Each row of a before or after table is a point. The points were changed in one or more steps. Then noise was added and the rows were shuffled. The steps act on columns, c1 being the first. What was done? A step turns or swaps two columns, mirrors them in a line or flattens them onto one, adds a multiple of one to another, or multiplies or shifts one. Angles are multiples of 10 degrees, from the lower column toward the higher: turns from -170 to 170, lines from 10 to 170 but not 90. Use the fewest steps. Two steps may share a column if one is a turn and the other turns, adds or multiplies; they go together, in the order done. Otherwise the lowest column goes first.

Before:
[[ -3 -10 -17]
 [-17  -3  -7]
 [ -5  11  -4]
 [ 10 -17   7]
 [  6   6 -18]
 [-10 -16  28]
 [-12  -6 -39]
 [ 10  27   5]
 [ -4  12 -15]
 [ 19 -17   1]
 [ -5  -4   6]
 [  2  22   4]]
After (12 x 3):
[[ -5   4 -36]
 [ 12 -16   4]
 [ -1  -4  15]
 [ 16 -18 -15]
 [  5  23   6]
 [-17  -4   6]
 [-12 -11 -25]
 [-27  -6 -59]
 [ 12  25  -2]
 [-12   9 -22]
 [  6 -15  62]
 [ -6  10  -1]]
Steps: turn c1 and c3 by -30 degrees; multiply c3 by 2

Before, 14 rows:
[[  4   7  27 -29 -35  10  13  29]
 [  1 -22  10 -25 -26 -10  14  58]
 [ 19  24 -38  15 -38  19 -34  31]
 [-23  25 -19  18  23 -43   2  21]
 [-42   2 -19 -44 -18 -33 -46  15]
 [ 14 -32   0 -25  32   6  17  -3]
 [ -8 -25  -6  14  22   6 -20  24]
 [ 11  21  15  19  37   8  24 -16]
 [-24  20 -34  -8   0 -32  11  31]
 [-38 -13  21  -9  -8  17  12  -5]
 [ 14   4 -27  16  25 -10 -14 -20]
 [ 22 -23 -15  15  42 -32 -45 -16]
 [  9  18  13 -47  -6 -47 -14  47]
 [  0 -29  25   3  -3  -2  20 -18]]
After, 14 rows:
[[-35 -23 -29 -16  63 -15  12 -16]
 [  6 -24 -24  26  32   5  10 -14]
 [-10 -21  -6  58 -26   1 -13  25]
 [  2 -29   5 -17 -19   1   7  -5]
 [ 14  22 -22  32  11 -20 -50 -13]
 [-24   1 -20  15  33  47 -38  43]
 [-10   6 -25 -20  27 -10  16 -17]
 [-40  23  -4  19  14  29  22 -16]
 [  3  22  30 -13  -4 -12  44 -20]
 [ 11   9  35  27 -29  -6 -22  28]
 [-29  16 -20  31 -11  31   5   9]
 [ 22 -12  11  -4 -18  36   0  11]
 [-48  23  25  48   9  -2 -11  46]
 [  4 -31 -21  -5   2 -15  36  26]]
Steps: turn c1 and c6 by -100 degrees; add 0.7 times c2 to c3; turn c4 and c8 by -90 degrees; turn c5 and c7 by 60 degrees

Before, 13 rows:
[[-10   5 -24   1 -12  26 -35  12   2  32  -1  23]
 [ -8  17  -7  -7  -7  16  -1   7  -3   2 -19 -21]
 [-10  -4  -3  15 -28  15 -21 -12   9  18  -4  17]
 [  0  33   2   5   2 -14  -5  -2 -23  -9   7 -17]
 [ -8  -8 -13 -14  -8  -6 -12  -7  10  25   2  30]
 [ 15   2  16  17   9  -8  14 -14 -19  34   5  -9]
 [ -2 -20  28 -26   6  21 -14 -28  -6  30  37   9]
 [-20  -6 -23   0 -23  14 -13   1  10  31  19   3]
 [ 25  -9  12  15  10 -19   1   5 -20  -1   5 -23]
 [  3   6 -11  11  12  -1  14  -6 -34 -16   0  -9]
 [-34  12   7  -4 -11  10  -7  20 -28   0  -7 -10]
 [-30  -5  12  -7  33  11 -14 -14   8   9  27  10]
 [  2  23   3   6  -3   5  18  23 -11 -19   3   3]]
After:
[[ -9  -5  -8  -4  -4  26  -6   5  -2   1  -8  22]
 [-20 -21  -3  10  22  13  -7   1  10  31  16  11]
 [  1   6 -12   9 -12 -23   1  -3 -24 -10  15  13]
 [  3  -9  -7  -4 -15 -18  17  -7 -34 -15   4   2]
 [  1   5  -7 -11   4  -4  17  24 -12 -18   2  -2]
 [ -9 -14  -3   0  20  14 -18  -8   8  25 -14 -21]
 [ -3  22  17  -5   0  61 -29 -26  -6  29  34 -12]
 [-12 -21 -10  26  23  25 -23  12   1  31 -12 -15]
 [-34   9  -3   3   5  16  -8  19 -27  -1  -4  15]
 [ -9  -4   0  28  33  -8  -1 -11   9  19 -14  -1]
 [ 15  16   5   0 -12 -33  22 -14 -20  34  11   4]
 [-29  11   6   8 -24  22 -14 -13   8   9  21 -26]
 [ 25  10   8   9 -19 -43  12   4 -20  -1  16  15]]
Steps: multiply c2 by 0.4; turn c2 and c3 by -70 degrees; add -1.5 times c4 to c6; turn c4 and c7 by 50 degrees; add -0.5 times c12 to c11; turn c5 and c12 by -150 degrees

Before, 8 rows:
[[  7 -23 -23 -20  17  20  -8  -8   8  -7 -19 -11 -33  -7  -7 -39   6 -10]
 [-32   5 -31 -11 -23 -15 -13 -20 -33  -8 -23  12  27   0 -19  11 -18   8]
 [-26 -13  -4 -12 -13 -23  23  -8 -15  -7 -12  20  -1  17 -10  -2 -34   5]
 [  8  14 -29 -11  17 -60   4 -12 -16  -6   4   7  30  16 -44   3  -3  20]
 [ -1 -14  -1  -1  -5 -13  16  18  -6   2 -36   9 -36  22   2  27   4  27]
 [ 10   2   0   2  27  -2 -33  -3  -9  24  28   0 -13  22 -11  14  17 -19]
 [-16 -25 -37  24 -30  -4  16   1 -22  14  12   6  -2  -5  12  -7 -16   3]
 [ -1   7 -28  -3  11  -7   3  10   1  16 -31   1  -1   4  34 -41  -6  12]]
After:
[[  7 -14 -39 -19  15  19  -7  -2  58 -20   4  21  34 -11  -6 -39  -9 -10]
 [ -1   3 -28  -4  14  -7   3   3  52 -28 -21  -7  -2  -6  36 -43  12  12]
 [ -1   8 -18  -1  -4 -14  16 -10  42 -35  -8  16  19 -37   1  28  16  28]
 [-34  12 -18 -12 -24 -14 -13  24  18 -23   4  -3 -24  15 -19  11 -12   7]
 [-27  17  -4 -11 -12 -22  23  34  35 -12   5  14  -7 -16 -10  -3   4   4]
 [ 11   1  -7   2  26  -2 -32 -16  42  30 -20  -1   0 -24 -11  14  -9 -19]
 [-15   0 -37  24 -30  -4  16  15  27  15 -11  26   4   5  13  -7   7   4]
 [ 10   9 -13 -10  18 -60   4   7  32   4   8 -13 -35   0 -45   2 -10  22]]
Steps: turn c2 and c12 by -80 degrees; add 0.5 times c13 to c3; turn c13 and c14 by 150 degrees; turn c8 and c17 by 110 degrees; shift c9 by 50; turn c10 and c11 by -80 degrees

Before:
[[-13   3 -10  13  -4  -2 -25  19   0  17  11  17 -11  12 -13  15  -3  13
    8 -22  24   8  12   4  -5  -9 -27 -11   1   0  13  12]
 [ 10   6   5 -15   7  24   1  -5   7 -15  15  -4  15  -7  -7   0  -7  -2
  -11   5   5   8 -13  -3 -16 -10 -10   2  21  14 -18 -11]
 [  2   6   0  -6   4   3  -1  -9   9  -2  17  -8   6  -1 -16   2  -5  -1
    6   3  15  27  -4   1   3 -20 -14  -4   5  10  -4  -8]
 [ 12   0   4   3 -11   5   2   7   1  -9  -7 -12  15  19   2   2  -9  16
  -12   0  -5   0   8   4  16   0  -2   9   0 -17  24   8]
 [ -4  24   2  -5  -2  -1  -7  12  10  -5  12   3 -10  15  -6  11   5   0
    9  -3  19  14   3   6  -9  -6 -20 -19   1   7  -3  14]
 [  4  -5  16  16 -16  -7  12  -2 -14  -7 -11  -5  13  11   4  -7  -6   4
  -21  -4   1  -8  13   5   4  -6  -2  11 -10  -4  17   4]
 [ -2   1  10   5 -22   4  13  11  -8   8 -11  -4 -13  -3   7  14 -19   3
   16 -13 -15 -14  24   9  12   4   0  -5   5 -18  -4   6]
 [  3   8   5  -4  -1   4 -19  -7  27  -3   9   3  -1  -3 -13   1   4  -7
    2   2  11   7 -10   3 -10 -15 -17  -1   6  -1  -3   2]
 [ 17  -2  -1 -19  -1  13  -6  -2   3 -18  14  -9   8  -4  -7   9  -2 -26
  -11   3  14  12  -8  -6  -7 -16  -8   0   6  -2 -16 -16]
 [ -8  15  13  -2 -13   2   2  23  -8   7  -6  12  -8  -3   2   8 -27   5
    8 -16   2 -10  18  29  18   3   3  -1  -6 -19   1   4]
 [ 10 -11   9  14 -19  -9  11   8 -10  -8  -2   1   9  13   2 -16 -22  10
   -2  -5   4  -6  10  -2   5   3  14   7   3 -25  12  11]]
After:
[[ 17  -5 -12 -21   0  11  -5  -3   2 -21  14  -6   9  -3  -8   7   0 -23
   -7   2  13  14  -7  -8  -9 -17  -7   0   6  -2 -16 -18]
 [  2  15 -11  -7   3   3   0 -10   7  -1  15  -8   5  -1 -18   2  -4  -2
   -9   1  16  27  -5   2   3 -18 -14  -5   5   8  -3   1]
 [ -7  37   1  -1 -12   1   2  22  -9   8  -7  12  -8  -2   4   7 -26   3
   -1 -17   2 -11  19  29  18   4   4  -1  -7 -17   5  10]
 [  6 -13   7  17 -16  -8  12  -2 -15  -7 -11  -7  13  11   2  -6  -6   5
   13  -2   1  -8  14   4   4  -6  -3  12  -8  -3  16 -16]
 [ -5  59  -6  -6   0  -2  -6  11   9  -7  14  -1 -10  15  -7  10   5   0
    9  -1  19  14   4   4  -8  -6 -20 -21   2   8  -4  13]
 [-10   7 -21  13  -3  -1 -26  20   0  17  10  19 -11  12 -15  16  -3  14
    7 -23  25   7  12   6  -6 -10 -27 -11   1  -2  13  14]
 [ 10  16  -5 -17   6  24   2  -7   7 -13  15  -5  16  -7  -9   2  -7  -2
   -2   7   4   8 -14  -1 -17  -9  -9   1  20  12 -17 -12]
 [ 10  -1  -7   4 -11   5   2   5   2  -8  -7 -13  12  20   4   1  -8  15
   14  -1  -7   0   7   4  17   3  -3   8   0 -17  27  -6]
 [ 12 -27  -1  14 -19 -10  10   8 -10  -6  -1  -1   9  14   3 -15 -17  12
   10  -3   4  -4  10  -1   5   2  13   6   2 -26  15   1]
 [  3  20  -3  -5   0   4 -19  -7  28   0   8   3  -1  -4 -12   2   4  -8
    2   3  11   8 -10   4 -13 -14 -16  -2   6  -1  -5   1]
 [ -2   3   0   5 -22   3  13  15  -9   6  -9  -5 -11  -4   5  14 -21   3
   -1 -12 -16 -13  22  12  13   3   0  -3   4 -18  -6  17]]
Steps: multiply c2 by 2.5; shift c3 by -10; mirror c19 and c32 in the line at 60 degrees

Before (9 x 64):
[[  6 -26  11  -5  -9  32  -1 -44  27  36 -30 -29  -9  35 -13 -30   3 -21
  -17  15  37  15 -14 -36 -40 -18  12  26  33 -10 -33   0 -21 -10  20  13
   -2   7  -8  12  10 -20 -13   4 -16 -21  18  -6  20 -29   1   7   6  10
  -34  -8  10 -13  19 -18 -50 -28  48 -18]
 [-26  10  -9 -19   0   1 -23 -18 -12  36  14 -21  30 -20  35 -21 -11  35
   28 -21  -3 -23  12   7  -5  39  21  13 -27  22 -35  11 -14  -9  -9  28
  -23  41  16  21 -23 -10 -18 -23  -5  18  -8  21   1  31  11  43  18   5
   20  -3  15  10  19 -24   5  18  29   9]
 [ 11 -31  -5  24   3  10 -25  -8 -22  28 -32  22  -6  33 -13  11  17  29
  -18 -11  27 -32  17 -47  22 -27   3  25 -22  16   1  29 -26  -8 -20 -45
    9 -14   9   5  16  13  30 -13 -25   2  29   3 -37  23 -21 -26 -29  46
  -29 -37  22   1  -8  20  14   3 -11  -4]
 [ -7 -34  -2   3  42   4   8 -23  23  13   3   6  10 -17 -15  20 -25  -7
   22 -26 -18 -21 -41   8  14 -25  25 -18 -16  12  35 -31  24 -21   6   5
  -17  -2  24 -23 -35  -2  16 -15  13  -4  35 -23 -23  45  -1 -25  13  14
   29 -39 -45  -4 -24  -3 -25 -10  -4   7]
 [  4 -30  33  -5  20  28  23  27  29  52  18  35  16  10  13 -36  35  -7
   34  15  38  -5 -32 -22 -15  35  15 -14  11  10   7  20 -23  -9 -27  28
  -24  27  32  -6 -35  -6   8  28 -11 -15  13   5  20  38 -26  14  -7   3
  -29  27 -49  27 -33 -11  17 -10 -20 -26]
 [-12  17  31  23   3 -13 -17 -24   9   3 -13 -24 -21 -27 -23  19  42 -13
  -26  -3   4 -25   4  14 -30  -3  -9 -24  24  10  -8 -45   5 -17  -9  -8
  -23   7 -17 -30  26  22  50  27  12 -17  -7 -24  20 -20 -50  37  22   6
    6   5  22 -24 -23  38  -6 -18  16  27]
 [ -3 -15  -5 -18 -15 -27  -7 -36  17   0   4   6   8  33  19 -16   6  47
  -32   2 -13  22 -28  11  10  28 -26  12  -4 -15   1   8  22  -6 -20 -31
   34  10  18   6 -35  21   4 -28  11  30  42 -26  22   6   2  -1 -37  -3
   22  26  22   1  -9 -14  22 -29  -9 -44]
 [-47  41  29 -30  34  38   1  20 -27  19 -25 -20  25  17 -35   1   0 -18
  -14 -16  -9 -14  -7  21  26  23  -6  34 -27   8 -40 -23 -12  23 -24 -16
  -24  49  14  27  20  -2  -9 -32   6  19  18  12 -40  12 -14   7  -3 -26
  -18 -20 -43  15   0   7  -6 -17  25  -5]
 [  5 -30   2  29 -11  35  33 -20 -26  11  36  30 -22 -21  -7  17  33  20
    3 -21 -21 -15  -5 -23 -25  -7 -15  -4  20  32  35  22  17  32 -43 -26
  -22   2  22 -17   8  24  28  24  -4  39  -7  25 -16 -30  18  33   1   3
   25 -35   0  29  17  46 -21  15  10  19]]
After, 9 rows:
[[ 14  11 -10  51   0   2 -22 -18 -12  15  12 -22  31 -21  38 -23 -11  35
   27 -11  27 -24  12   4  -7  37  23  14 -29 -25 -34  14 -16 -17  -9  28
  -20  42  17  22 -24 -19 -17 -21  -7  16  -9  21   0  31  13  41  17   6
   23  -2  15   9 -12 -24 -22  19  29   9]
 [ 32  42  27  48  34  38   1  20 -30  -1 -25 -20  25  20 -34   1  -1 -19
  -14 -25  -5 -16  -9  24  26  25  -9  34 -26  -7 -38 -21 -11 -31 -22 -16
  -25  48  11  29  25   2 -10 -33   3  20  19  12 -39  12 -15   6  -2 -24
  -17 -19 -44  17   4   6 -25 -18  22  -5]
 [-10 -14  -6  32 -13 -27  -5 -36  16  -9   4   5   7  32  21 -17   8  49
  -31 -18   5  25 -29  11  11  26 -29  12  -4  19   0   9  24  -1 -21 -31
   35   8  18   4 -37  29   4 -28  10  27  44 -26  23  10   3  -2 -40  -4
   22  28  21   1   2 -12 -27 -31  -8 -45]
 [-20 -30  -7  17   2   8 -27  -9 -23  36 -29  23  -7  35 -14  15  17  27
  -20  29  13 -31  18 -44  19 -28   3  24 -21 -13   2  27 -25  -3 -20 -45
    9 -15   9   5  15  17  30 -14 -24   2  30   4 -36  25 -21 -26 -29  45
  -30 -39  21   2  13  19  17   5 -11  -6]
 [ 11  16  31 -30   1 -15 -16 -22   9   3 -15 -22 -23 -26 -22  20  44 -12
  -26  23  15 -27  -1  16 -29  -2  -9 -22  21  -2  -7 -46   4   9 -10  -8
  -24   6 -18 -29  27  35  51  29  10 -20  -8 -25  20 -22 -52  37  23   6
    6   5  21 -23  23  38  -9 -21  14  27]
 [ 12 -30   4  41 -10  34  33 -19 -25 -13  38  28 -25 -22  -7  16  34  20
    1  35 -12 -16  -5 -24 -25  -7 -14  -7  22 -36  35  22  18 -37 -43 -26
  -24   2  22 -16   9  15  24  24  -3  38  -9  24 -17 -31  18  34   2   5
   23 -35   0  29  -5  46  34  15   9  18]
 [ 35 -25   8 -29 -10  34  -1 -46  26  53 -29 -30 -10  34 -14 -29   4 -19
  -15  -8  17  14 -14 -36 -38 -16  10  26  31   3 -32   1 -23  -5  19  15
   -3   6  -7  14  10 -31 -13   4 -15 -21  18  -7  21 -29   0   7   3  10
  -33  -7  11 -16 -21 -16  41 -29  49 -20]
 [-18 -28  34  34  20  31  23  26  28  59  20  36  16  10  12 -38  38  -6
   32 -11  25  -5 -34 -23 -15  34  16 -14   9   4   8  21 -23 -13 -28  28
  -22  28  32  -4 -36  14   5  28 -12 -13  15   7  22  38 -28  17  -9   3
  -29  28 -48  28  33 -11 -23 -10 -20 -27]
 [ 23 -36   0  61  44   5   7 -26  23  -9   3   5  11 -16 -14  18 -25  -4
   24  14  31 -21 -40   7  15 -23  24 -19 -15  -1  35 -30  24  -2   7   4
  -17  -5  23 -24 -37   8  17 -15  12  -3  36 -21 -22  42   1 -23  12  13
   26 -40 -44  -6  28  -3  30 -10  -4   8]]
Steps: turn c1 and c61 by 130 degrees; add -0.5 times c56 to c61; turn c4 and c20 by 110 degrees; add 1.5 times c39 to c4; turn c10 and c21 by -60 degrees; turn c21 and c34 by 130 degrees; add -0.5 times c59 to c42; turn c30 and c59 by 160 degrees

Before (14 x 64):
[[  4  39 -14  24 -37 -30 -36   2 -23 -23  27  38 -23  14 -17 -27  22  19
   10  -9  -8 -21  17  28  14  29 -60 -31 -21  -7  15 -21   4  46  22 -36
  -24  25  36  13   8  10 -22 -20  -6  24  51  25  18   2  27 -18  -7  -1
  -28  16  37 -10 -19 -46  10 -29  39 -42]
 [ -9   6  10  20   5  26 -21  17 -10  -2  16  -9  15 -10  18   8 -26  -4
   34  -5  20   5   7 -17  18  10  16   8 -11 -22  13   6   7   5  -5 -10
   -5   8 -23 -15  17  -7 -30   1 -19 -25   2 -13   7 -16 -27  27  12 -21
  -26  16 -22  22 -15  33 -42  21 -29  32]
 [-33  37   6  -3  -9 -20  11 -19 -43   7   3  15  20   9  -6 -38  10  -9
   -3  19 -34 -22 -40  17 -37   2  -8 -22   8  36 -17  -5 -29  47  14  18
   17  -7  36  29 -49 -28  19  24 -32  43  21   3  23   8  22 -19   0   0
   12   5  10  37 -13 -10   5 -13   2 -31]
 [  6 -16  11  42  -4  12 -19  30  -2 -13  -1 -25 -21  -1  -4  29 -36  30
    7 -19  17   5  34  -8  11  12  -5  32 -34 -11  23 -17   5   4  -6 -31
  -34   6  -4 -24   8 -16 -18 -14  15  -6  12 -21 -20 -18 -23  -4 -16 -17
  -36 -25  11   6 -12  38  10  26 -28  36]
 [-47   1  27  18  -8   9  37  -2 -41   0   0  14  31  10  43 -15   8 -19
   -5  34 -10   1 -47  -5 -28 -17  -9 -13  24  18 -44  11   6  34 -31  38
   30   1   7   3 -15 -51  16   2 -17  12  -4   9  31  23  18 -24   4  -2
   33  -2 -11  13 -15  -2 -35   9   5 -35]
 [-31 -12   3  28  18   8   4   0 -16  11 -15 -12  25 -10  -9 -11   3 -33
   14  30  12  17 -39  -2  11  -5  13  -1  -2  11 -24  27   9 -13 -19   4
   24  -1  -1 -26  48 -35  -6  13 -30 -16   1 -14  12 -26 -14 -29  43   8
  -14 -13 -21  30   5   5 -20   5 -20 -10]
 [-41 -13   1  -4  33  17 -13  13 -16  21   2 -20  35 -14   6 -21  12 -33
   -4  12 -15   6   3   6   5  -1  17  -4  19  11  -9  41  12  10 -18  45
   31   0  18  -1  31 -32 -23  -3  -3 -19   0   2   3   6  20 -24  21  -6
   28  -7 -22  16  -9  23 -25  14 -25 -20]
 [ -3  29 -18  50 -26 -14 -44  54 -23  -5  -8  -2  -2  -7 -22  17  -4  25
   46 -12  40  -2  26 -17  13  17   6   7 -15 -17  -2 -39 -26  26   7 -23
  -26  19  20   5  -6  -4  20 -12  19  -4 -16   9 -15 -26 -21 -14 -35 -25
  -35  -3  13 -16 -14  14   6   5 -12  26]
 [-23  45 -14 -16 -35 -26  20   0 -30  14   9  36 -18  47   5 -15  18  14
   16   5 -30 -51   0  26   3  12 -42 -20   0   2 -28   0 -30  34   9   1
  -16   9  37  18 -11 -12   1  22  -7  29  30  26  30 -13  17 -36 -27  18
    9  16  26   8 -12 -23   1 -25  36 -22]
 [-35   5  13   7  15  17  11 -18 -11  -4  -8 -20  34 -23  40 -17 -11 -13
   13  29   4   9  -3 -18   3   9   8 -17   1  20 -23  25  10 -16 -14  26
   16 -18 -22  27  29 -50  11  21 -14 -20  11  -3 -15  -5  10 -20  40  -3
    3 -13  -7  21   8 -10 -42  25 -24   5]
 [  8   5   2  34  19   4 -34  25 -23  18   1  -2 -12 -23  16  22 -26  11
   30  -6  30 -12  15  -5  -4  23  12   5 -13  -2  21  -6  27   0 -19 -22
  -16 -20   3 -17  17   0 -19  -6  14 -22  12   2  -4 -46 -18  -2   8 -12
   -2 -19   7  19 -29  13 -33  15 -15 -12]
 [  8  17 -13  51   4  -9 -47  16  22 -32 -16 -10 -21   8  -3   9 -34  22
   29 -22  31 -18  26 -15  20  17 -14  31 -36 -12  19 -19 -22   4  12 -25
    5  36  19  -9   9  13   0 -24  20   0 -12  13   0 -50 -18  15 -17 -10
  -32 -22  -5   5 -13   2 -12  15 -18  14]
 [  5 -15  15  31  28   1 -11  20  15  17  -7  -5  -2 -27   5  17   3  19
   11   2  26  16   0 -34  30   7 -12  10 -14  -2   8   3   5  -5   1  -4
   -9  -9  14  -5  21  14 -23 -11 -15  -8  -5 -20 -11 -30  -5 -16  10 -27
  -11   7 -15   6   6  15 -42  25 -32  10]
 [  2  -1 -17  20  10  17 -13  16   1 -10  -2  -5 -19 -36  20   6  -3 -17
   21   2  -3   9   1 -19  15   8  -4   9   4  15  -3  15   8  11 -27 -14
  -10   8   3  -1  18  -3 -46   5   3 -14  -9   8 -16 -17 -35 -15  15 -30
  -27 -27 -17  10 -17   1 -20   6 -36   9]]
After (14 x 64):
[[-43 -14   3  19  33  19   1   9 -16  25   2 -22  33 -15   5 -19  12 -32
   -5  12 -16   8   2   5   8  -1  16   7  19  11 -10  43  12   8 -16  46
   28   0  18  -2  25 -33 -22  -3 -14 -20  -2  -4   5  16  19 -24  10  -7
   30  -4 -12  12  -8  22 -23  11  19 -20]
 [-29 -12   1  15  18   7 -14   0 -19  12 -15 -12  24 -11  24  -9   4 -33
   16  31  13  16 -40  -2  13  -4  12   9   0  10 -22  24   9 -14 -17  -1
   24   2  -1 -27  50 -35  -4  15  -4 -15   2  27  10  34 -13 -29  42   9
  -13 -10 -10  29   9   4 -17   3  -9 -11]
 [  1  -1 -16   7   9  18  -1  15   0 -12  -2  -6 -19 -34 -15   7  -3 -16
   21   2  -1   8   0 -19  17   7  -6  13   1  13  -3  14   8  11 -25 -12
  -10  10   3   2  18  -3 -47   2 -10 -13 -12 -11 -14  40 -40 -13  28 -30
  -27 -17 -15   9 -19   0 -19  10   8   6]
 [-36   4  14  44  14  19 -12 -17 -14  -1  -9 -21  33 -24 -24 -17  -9 -12
   12  27   6   9  -2 -16   3  11   7  -5   3  21 -23  24   8 -15 -12  25
   15 -16 -20  28  30 -49   9  21   5 -19   9  14 -16  20  12 -19  30  -5
    5  -9   1  22   4 -10 -42  26  10   4]
 [  3 -15  11 -37  -8  12  29  25  -2 -11   2 -24 -19  -2  -1  27 -36  29
    9 -18  19   3  37  -5  15  10  -5   8 -35 -12  22 -14   5   4  -7 -28
  -34   2  -2 -25   8 -16 -16 -12 -15  -6  13   5 -24  32 -21  -2  26 -17
  -35 -19 -13   7 -12  38  11  22   1  34]
 [-23  42 -15 -12 -37 -27 -29   0 -29  13   8  37 -19  47 -14 -16  17  15
   17   6 -29 -51   0  24   5  13 -42 -21   0   2 -27   0 -32  33   8   3
  -16   8  36  19 -11 -10   0  22  15  30  32 -12  30 -22  16 -36 -23  21
    6  11  24   7 -13 -25   2 -26 -33 -25]
 [-32  38   7   0 -11 -20 -27 -19 -42   7   7  13  26   8   6 -36  11 -12
   -1  19 -30 -23 -39  16 -38   2  -6 -12   8  34 -17  -4 -28  48  15  20
   19  -6  36  25 -49 -28  18  27   0  39  19  20  23 -11  22 -20  -3   0
   11   3  16  35 -13  -9   6 -13   3 -33]
 [  4 -14  15  -7  29  -1   4  19  16  17  -8  -6   1 -30  -2  15   4  20
   12  -1  29  17   1 -32  28   4 -13  12 -16  -2  10   4   4  -5   1  -5
   -9 -10  12  -2  18  12 -23  -8 -17  -9  -3  22 -11  44  -6 -16  33 -29
  -12   1 -13   8   7  16 -40  25  -5   7]
 [-49   2  24   8  -5   9 -30  -2 -39   0   1  15  35  10 -37 -19   4 -19
   -4  30  -9   1 -45  -5 -28 -20 -10   0  26  17 -46   8   5  32 -31  40
   32   1   8   3 -16 -48  17   4  28  11  -5  12  33 -16  21 -24  24  -3
   30  -1   0  12 -18  -1 -35   9  12 -35]
 [ -1  29 -16 -59 -27 -14  19  52 -23  -5  -8  -1  -2  -8   6  18  -2  29
   45 -10  40  -1  24 -21  12  17   6  -5 -13 -15   1 -40 -25  26   8 -20
  -28  16  22   4  -7  -3  20 -11 -36  -7 -17 -28 -15  26 -17 -16  23 -27
  -37   0   3 -16 -13  14   3   4 -12  25]
 [  5  35 -13 -23 -35 -31 -10   0 -22 -22  26  38 -20  17  13 -25  20  20
    9 -10 -11 -23  13  28  12  29 -60 -34 -20  -6  14 -24   3  46  23 -39
  -23  25  32  14   8  11 -23 -19 -36  23  53 -23  20 -30  25 -19  14  -1
  -25  11  36  -7 -16 -46  10 -28 -22 -42]
 [  4   7   2  -3  19   6  15  26 -21  18   2  -3 -13 -25 -11  24 -28  10
   27  -7  29 -11  13  -4  -2  22  13  -3 -14   0  22  -5  27   2 -20 -22
  -16 -22   2 -16  16  -1 -19  -8 -28 -23  15 -18  -5  41 -17  -2  38 -13
   -4 -14   2  18 -32  13 -32  15 -26 -13]
 [  9  17 -13 -45   1 -10  16  16  26 -31 -17 -11 -20   9  -6   6 -35  21
   30 -22  31 -19  29 -12  19  18 -12  18 -36 -12  17 -19 -21   2  10 -26
    9  38  16  -9   8  15   3 -22 -37   1 -14 -33   3  47 -16  12  36  -8
  -31 -16 -20   5 -15   3 -11  18 -29  14]
 [ -8   4   9   3   1  25   2  17  -6  -2  17  -8  17  -9 -14   4 -27  -6
   34  -7  21   3   6 -19  20  10  13  10 -13 -24  15   7   8   4  -7  -9
   -8   9 -23 -14  17 -10 -31   2 -25 -26  -1  17   8  34 -28  27  24 -22
  -25   8 -14  23 -14  32 -41  21   5  33]]
Steps: turn c15 and c53 by -160 degrees; turn c4 and c53 by 120 degrees; turn c7 and c45 by 70 degrees; turn c7 and c48 by 140 degrees; flatten c28 and c57 onto the line at 130 degrees; turn c50 and c63 by 130 degrees; multiply c56 by 0.7
